Every row gives one point. Each copy is the shape, with its points in the same order, turned, moved and blurred by noise. Is it also mirrored, or only turned?
In the rows, zero is written as 128.

Shape:
[[115 135 150]
 [186 119 104]
 [149  90 157]
 [190 161  67]
 [131 158 161]
 [176 195  88]
 [162 139 121]
 [177 201 127]
 [ 86  92 148]]
Copy 1, 9 rows:
[[104 102 139]
 [188 127 161]
 [152  67 138]
 [183 184 171]
 [103 108 170]
 [144 191 185]
 [148 128 158]
 [127 163 210]
 [109  76  94]]
Copy 1 is: only turned
Copy 2:
[[151 148 135]
 [171  83  87]
 [150 151  77]
 [163  34 121]
 [177 145 149]
 [186  48 155]
 [167  98 114]
 [207  78 162]
 [106 173 114]]
Copy 2 is: mirrored
Copy 3:
[[168 124 138]
 [126  57  94]
 [186 101  91]
 [ 83  57 124]
 [172 104 159]
 [ 88  57 163]
 [141  79 119]
 [132  54 182]
 [182 159  98]]
Copy 3 is: mirrored

Shape:
[[121 146 220 157  87 100]
 [186  68 157  93  66 169]
 [ 49 161 121 137 147  91]
 [143  70 187 160 104 100]
 [177 181 123 119 102  90]
 [181  43  85 192  82 102]
 [154 108  90 172  71 157]
 [153 122 108 141 120 137]
 [136  68  85 109 162 178]
 [124 160 129 104  41 106]
 [103 129  81  99 156  64]
 [131 135 170  95 124 122]]
Copy 1, 12 rows:
[[123  56 128  70  75  72]
 [215  58 183  91 162 138]
 [ 43 126 123 101 119 143]
 [173  71 162 125  73 112]
 [135 105  70  85 167  94]
 [185  64 150 217 141 136]
 [138  47 146 153 184 110]
 [130 107 156 126 176 109]
 [144 145 209 143 193 153]
 [121  50 103  58 159 149]
 [ 98 167 104 117 142 167]
 [142 120 140  56 137 115]]
Copy 1 is: mirrored
Copy 2:
[[218 119 127 136  92 200]
 [137  52 156 153 206 182]
 [159 159  99 134  71  81]
 [172  98 164 195 119 179]
 [115 155 142  75 138 177]
 [ 54  78 175 206 111 183]
 [ 74  77 109 160 129 175]
 [104 129 120 149 145 154]
 [ 91 117 108 200 193  96]
 [146  85 136  69 121 149]
 [109 168 166 133 106  77]
 [184 137 134 133 160 138]]
Copy 2 is: mirrored

Shape (13 x 8):
[[ 98  88 148 106 114 141  56 114]
 [ 75 107 156  94 133  87 144 166]
 [132 125 189 162 108 223 101 151]
 [173 101 202  98 175 140  59 132]
 [ 93 153 109 169 191 121  87  77]
 [ 24 132 147 142 144  93 126 146]
 [174 209 139 110 143  95  70  90]
 [206  63 172 153 103 125 109  93]
 [135 163 108  92 135 148 173 178]
 [ 76 109 148 134 110 148 162 147]
 [109  94 122 117 128 127 228 141]
 [162 147 132 162  85  90 170 188]
 [139 142  87 157 101 161  60 158]]
Copy 1, 13 rows:
[[195  76 152 168 190 154 146  89]
 [198 133 164 111 161  72 155 105]
 [122 120 165 164 216 194 207 153]
 [177 113  96 229 216 118 162 134]
 [120  54 100 108 202 125  88 116]
 [171  90 167  62 203  80 140  98]
 [116 135  39 164 189 136 125  54]
 [106 101 156 247 129 125 159 107]
 [159 199 124 100 144 141 139 140]
 [154 117 182  98 152 125 174 130]
 [144 149 174  98  89  93 157 158]
 [ 91 202 180 134 148 105 147  86]
 [136 139 160 151 206 201 101  83]]
Copy 1 is: only turned
Copy 2 (13 x 8):
[[184 120 149 159 127 173  46 130]
 [106  82 182 111 110 137  96 140]
 [159 126  35 129 138 184  96 109]
 [230 105 109 134  53 150  94 146]
 [123 214 142 164  70 159  62 171]
 [ 62 116 172 135 102 178  66 155]
 [194 178 125 126 106 109  84 243]
 [207 115  98 212 122  93 123 121]
 [122 150 132  52 139 101 120 131]
 [ 94 118 134 128 145 160 110 110]
 [ 87 135 164 120 140 107 165  87]
 [ 93 103  94 122 147  52 113 159]
 [157 163  84 124 148 113  16 136]]
Copy 2 is: mirrored
Copy 3, 13 rows:
[[136 155 104 113  75 175 159  43]
 [116 113 148 106 154 117 127  56]
 [ 62 189  52 121  80 170 112 119]
 [138 172 142  52  44 181  94  93]
 [222 174  77 152 107 136 124  97]
 [150 149  99 123 182 106 137  45]
 [181 212 188 157  85 169 139 137]
 [130 115 111  75  65 225 163 154]
 [ 91 120 155 172 107  98  97 124]
 [ 92 115  86 142 147 140 125  83]
 [103  47 116 153 158 138 102 120]
 [ 89 120 144 120 140 108 172 178]
 [122 181  88 155  50 110 188 116]]
Copy 3 is: mirrored

Shape:
[[192  47  73 183  77  83 162 172  69 148 130]
 [ 97 148  85  61 176 130  72 189  93 120 199]
 [117  76 169 156 181 185 152 149 157 157 121]
 [174 103 117 101 162 146 192 111 122 111 202]
 [167  92 137 166 128  89 170 128 100 200  71]
 [132 142 130  55 173 163 186 169 141 152 113]
 [141  98 129 179  84 122 129 141 143 153 140]
 [131  53 108 133 144 102  75 116 144  96 199]
 [110  43 157  63  75  92 146  99  57 133 109]
 [110 139 183 186  87 103 177 121 165  96 126]
 [ 92  63 119  73 122 129  98  67  61 163 174]
 [155 131 110 128  93 168  85 184 183 104 100]
 [146 127 188 122 150  97  89 135 148 127 128]
 [185 113  82 115 104 194 129 184  80  88 169]
 [160  82  82 173 190 121 126 120 116 119 131]]
Copy 1 (15 x 11):
[[115 137 154 148 150 176 179 127  51 118  11]
 [119  76 140  89 115  66 157  33  98 181 166]
 [ 73  89 115 112  98 120  79 192 148 149 112]
 [128 134  75  94  87 134 145 103 152 206  64]
 [ 57 172 136 169 167 184 125 169  98 149  90]
 [ 78 116 109  69 117 169 147 129 163 180 173]
 [145 142 156 156 116 138 109 149 106 121  83]
 [133 107  94 151  66  87  95  67  82 133  69]
 [ 85 161  87  98 195 163  81  51 123  87  73]
 [142 223 157 104  87 129  76 167 127 123  98]
 [ 92 111  95 148 176  99  91  25 157 133  75]
 [165 114 121 126  91 120 156 161 105  82 168]
 [121 158  94 134 116 106  71 132  76 154 156]
 [164  93 105  77 134 101 214 122 115 135  82]
 [ 66 127 102 161  81  96 157 133  93 154  68]]
Copy 1 is: only turned
Copy 2, 15 rows:
[[195 165 127 201 103  85  78 116  98  38 159]
 [209  98 145  39  92 122 120 221 155 143 124]
 [122  50  94 109 184 135  97 110 173  81 159]
 [144  99 189  71 128 119 171 106 117  78 177]
 [164 137  87 184 158 103 103  65 117 126 174]
 [132  50 117  84  87 105 155 111 164 154 184]
 [137 118 144 183 154 135 105 137 144  94 125]
 [186 151 153 104 171 129 149 165 165  52  78]
 [176 166  85 121  66 184 138  65 129  96  95]
 [117  84 113 203 178 186 172 147 104 104 141]
 [174 188 141  59 111 189 105  98 157 112 108]
 [ 83  72 113 160 114  83 114 186 162 108  93]
 [158  86 106 130 176 119 142 127 130 140  76]
 [120  96 164 101  70  94  85 176  88  53 135]
 [155 145 108  91 188  83 118 146 120  59 162]]
Copy 2 is: mirrored
Copy 3:
[[124 249 108  92 118  69  39  35 118 151 130]
 [228 155 103 100 213 110 182 139 174 132 195]
 [133 142 130 139 108 118 115 130  31 105 224]
 [179 127 150 105 181 128 126  24  89  77 153]
 [131 167 127 171 108  74  15  96  97 128 131]
 [195 118  87 126 160 139  96 151  94  53 149]
 [ 81 162 117 122 130  82 108  89 102 136 166]
 [145 126 131  94 137 111 159  43 119 193 199]
 [156 101 142  40 172  69  30 115 102 177 128]
 [ 33 131 142 148 175 148  95  97  66 129 139]
 [191  89 154  66 169  20 124  91 114 178 156]
 [ 84 160 108  87  91 158 138 149 145 107 173]
 [114  90 137 154 140 139 100 114 146 142 208]
 [158 220 156  46 149 136 138  85 141  70 163]
 [179 180 143 158 110 135 126  58  93 161 162]]
Copy 3 is: only turned
Copy 4, 15 rows:
[[135 184 185 158 106  91  51 211 231 132  82]
 [ 66 119  89 194  52  63  55 124  86  86 177]
 [153  76  95 161 121 115 156 113 183  80  93]
 [114 161 114 167 131  42 108  91 129 131  59]
 [165 149 187 159 128 153 142 181 182 149 112]
 [ 95 144  99 179  59  99 188  99 133 127 114]
 [109 124 134 119 147 107 104 196 177  94 100]
 [102 128  91 152 144 110  11 130 128  75  90]
 [135 178 201 125  53 151  91 146 105  63  52]
 [134 163 115  51 165 101 152 164 154  76 117]
 [100 114 199 182  96 120  60 118  76  52  72]
 [ 45  94  78  89  84 120 107 163 188 124 124]
 [137 110  89 109 113 143 103 151  98 124 128]
 [ 69 115 130 130  52  19  68 135 181 138  92]
 [133 128 131 169 144 106  59 100 192 130 128]]
Copy 4 is: only turned

Shape (18 x 12):
[[154 130 164 118 191 107 215 118  87  65 139 157]
 [ 89  57  99 119 124 121 128 135 147 157 156 143]
 [117  89 130 164 153  91 169 119  83 118 162 120]
 [163 148 184 131  66 156 131 171 144 156  39  96]
 [101 103  72 182 210 134 169 159 106 128 192 135]
 [155 149 182 147 132 133 173 195 149 168  77 153]
 [139  80 113 171 123 117  84 103 123 180 165 188]
 [213 164  69  84 151 180 103 131 154 175  60  81]
 [ 87 139 153 109  42  62  94 206 153 138  73 171]
 [ 63  94  80 162 192 162 175  77  70 140 136 174]
 [ 93 140  66 196 134 102 143  76 153 155 174 152]
 [ 68 100 137 156 141  86  87 107 108 152 167 116]
 [177 211 110  82  88 196  63 158 123 176 109 119]
 [181 159 133  71  38 185 114 160 188 168  99 121]
 [156 193 138  63 101 173 119 125 173 196  97  80]
 [130 135 174 151 164 187 141 156 163  91 112 136]
 [110 131 164 102  98  81  65 154 196 168  81 168]
 [153 127 126 155 142 148 160 134 124  64  88 118]]
Copy 1, 18 rows:
[[112 174 132 134 177 183  85 134 102 165  71 147]
 [ 93 100 142 153 163  70 123 116 150  73 154 157]
 [132 149 144 148 156  99  84 113  87 113 121 123]
 [163  83 111 211  38 152 170 124 160 136 112 181]
 [ 67 153  99 112 169 105 107 131  70 107 178  99]
 [145  88  69 204 113 167 145 121 142 165 137 151]
 [141  68 140 104 170  61 151  64 115 112 158 160]
 [ 86  86 124  78  11 130 144 136 198 168 154 177]
 [225  84  87 202 142 118 153 160 198  64 144 196]
 [ 76 215 118 112 166  90 114  46 102 107 162 157]
 [130 114 149  94 157 135 109  59 119  63 204 119]
 [166 141 181 144 161  63 134 116 117 100 179 131]
 [148  99 108  85  42 121 236 135 207 138 131 141]
 [119  46 126 152  56 159 213 127 225  99 104 166]
 [114  94 154 146  46 154 188 121 235 147 146 132]
 [ 99 124 135 171 128 179 187 150  95 141 142 179]
 [192  62 140 182 146 119 162 138 205 121 187 204]
 [112 141 128 134  98 172 120 144  88 116 116 194]]
Copy 1 is: only turned
Copy 2:
[[175 185 205 119 153  68 117 165 131 158 127 204]
 [135 116  97  60 166 103 119 143 145 154 160  81]
 [138 152 183  98 138 112 130 131 139 184 177 131]
 [109 190  79 195 116 126 116 105 194  79  81 135]
 [143  81 207 112 146 104 125 181 133 185 164  83]
 [149 188 135 194 145  91  89 151 189 116  93 104]
 [124 128 118  94 165 163  46 169 139 137 202  88]
 [157  56  55 222 177 135  99 142 158  91 103 178]
 [149 204  49 112 103 116  74  78 129 146  60  58]
 [103 104 149 103 116  47 111 212 112 179 207 128]
 [ 69  83 165  98 168  84  50 129 116 161 167  89]
 [108 145 136  94 146 138 136 110  77 148 185  78]
 [ 99 104  49 200 155 180 101 170 114  99  58 142]
 [103 133  38 145 182 145  92 127 185  76  33 138]
 [ 91 124  50 201 207 117 122 130 143  93  69 139]
 [157 152 163 146 128  93 122 170 131  59 102 121]
 [154 183  49 125 164 116  57  86 100  96 113  63]
 [150 119 165 144  85 100 110 131 149 112 113 173]]
Copy 2 is: mirrored

Shape:
[[120  82 161 143 137 151 175 136 184 117 120 151]
 [146 195 127 102 134  61 111 142 142 170  93  69]
 [156 156  91 232  62 136 105  62 169 136 184 110]
 [196 169 137 182  90  89  56 148  91 124 143  21]
 [ 99 120 106 127 144 207 154 102 122  73 104 119]
 [128 198 109 103 148 144 102 178  97 173  83  70]
 [173  97 165 109 144 153 167 194 140 142 105 180]
 [198 165 108 127  76  92  76  82  95 149 181  89]
 [141 161 111 103 186  72 133 156  63 166  58  69]
 [ 89  91 151 162 157 159  97 127 153 100 167 180]
 [130 186 159 189  78 160 109  65 119  97 123 166]
 [ 80 196 145  99 168 157 157 186  57 196 154  88]
 [ 75 128 137 100 111 189 136 135 166  91 122 163]
 [155 132 178 138 160 147 162 122 162  53 156 125]
 [ 76  94 183 113 123 188 148  93 139 127  89 117]
 [163  91 173 124 188 196 128  99 206 125 101 159]]
Copy 1, 16 rows:
[[127 157  91 222  90 127 122 154 128 142 109 130]
 [106 120 142 153 167 146  70 104 121  46 170 141]
 [149 151 181 138 166  76  70 109  75 218 159  53]
 [160  59 197 147 224 104  57  67 153  97 134  57]
 [142 129 115 169  96 169 184 112 161 181 139 139]
 [114 116 144 132 168 156 162  79 126  41 173 103]
 [108 161  90 189 116  83 168 146 154  85  67 140]
 [119  98 148  75 201  97  48  62 122 152 112 103]
 [167  87 107 145 182 147 122 106 152  23 179 176]
 [122 113  83 192  46  84 120 100 129 175 136  84]
 [182 130 174 101  71 110 102 117 134 168 130  85]
 [121 118  43 115 155 190 153 137 120  43 160  66]
 [ 68 133 116 178  62 149 160 138 141 168 130 117]
 [136 167 114 199  97 128  80 119 206 157 103  95]
 [163 118 120 184  68 185 147 125  89 149  86 134]
 [148 197 105 226  65 113 144  60 134 141  92 148]]
Copy 1 is: only turned
Copy 2, 16 rows:
[[114 113 129 133 176  58 113  85 153 135  73 101]
 [123 160 166  96  54 150 140  63 141 125 118 194]
 [111 133 144  57 131 161  66  76 137 170 191  31]
 [ 77 188 107 112  61 192 100 112 190 143 209 150]
 [138 128  87 101 122  59  94 126 128  55  97  76]
 [183 164 130 139  36 145 119 106 150  91 115 171]
 [136  79 104 173 153  98 114 125 158 152  49 158]
 [106 148  96  66 104 201  97 103 100 156 192 152]
 [121 144 133 145  39 157 199 107 133  70 103 182]
 [110 141 155 158 199  91  67 126 109 105 112  87]
 [ 82 132 104  98 107 152  21  79 106 117  99  57]
 [210 218 113 146 104 178 148 122 136  84  54 148]
 [146 146 122 114 141  43  55 115 105 111  67 108]
 [ 76 128 115  84 182  99  81 115 182  89  82 128]
 [127 158  75 147 141  51 101  50 110  89  81  99]
 [130  59 124 146 190  66  74  53 154  78 104 134]]
Copy 2 is: mirrored
Copy 3:
[[139 100 132 121 149 119 125 111 124 100 108 203]
 [116  97  94 199 124 113 161 127  82 144 214  74]
 [122  58  25 125 143  81 128 117  96 214  56 128]
 [ 84  65  58 177 190 121 145  83 101 137 128  12]
 [134 101 130  47  96 171 127 105 152 118 119 136]
 [109 110 107 162  94 155 125  56  94 141 214  61]
 [112 153 171 180 135 148 109  82 140  88 112 182]
 [ 84 114  57 183 172 131 147 124 139 218 111  53]
 [136 144 164 158 136 121 164  88  80 140 212  34]
 [174  82 134 112 167 116  68 103 177 128 103 187]
 [ 98 106  64  83 113  56  99 124 177 152  92 115]
 [175 185  85 132 127 180  74  49  90 134 213  91]
 [118 100 122  97  95 170  78 127 149 116 135 197]
 [161 103  72 132 153 142 147 130 169  54 104 146]
 [ 97 116 122  62 145 135 126 110 134 122 179 194]
 [141  82 130 142 136 112 178  83 181 114 137 217]]
Copy 3 is: mirrored
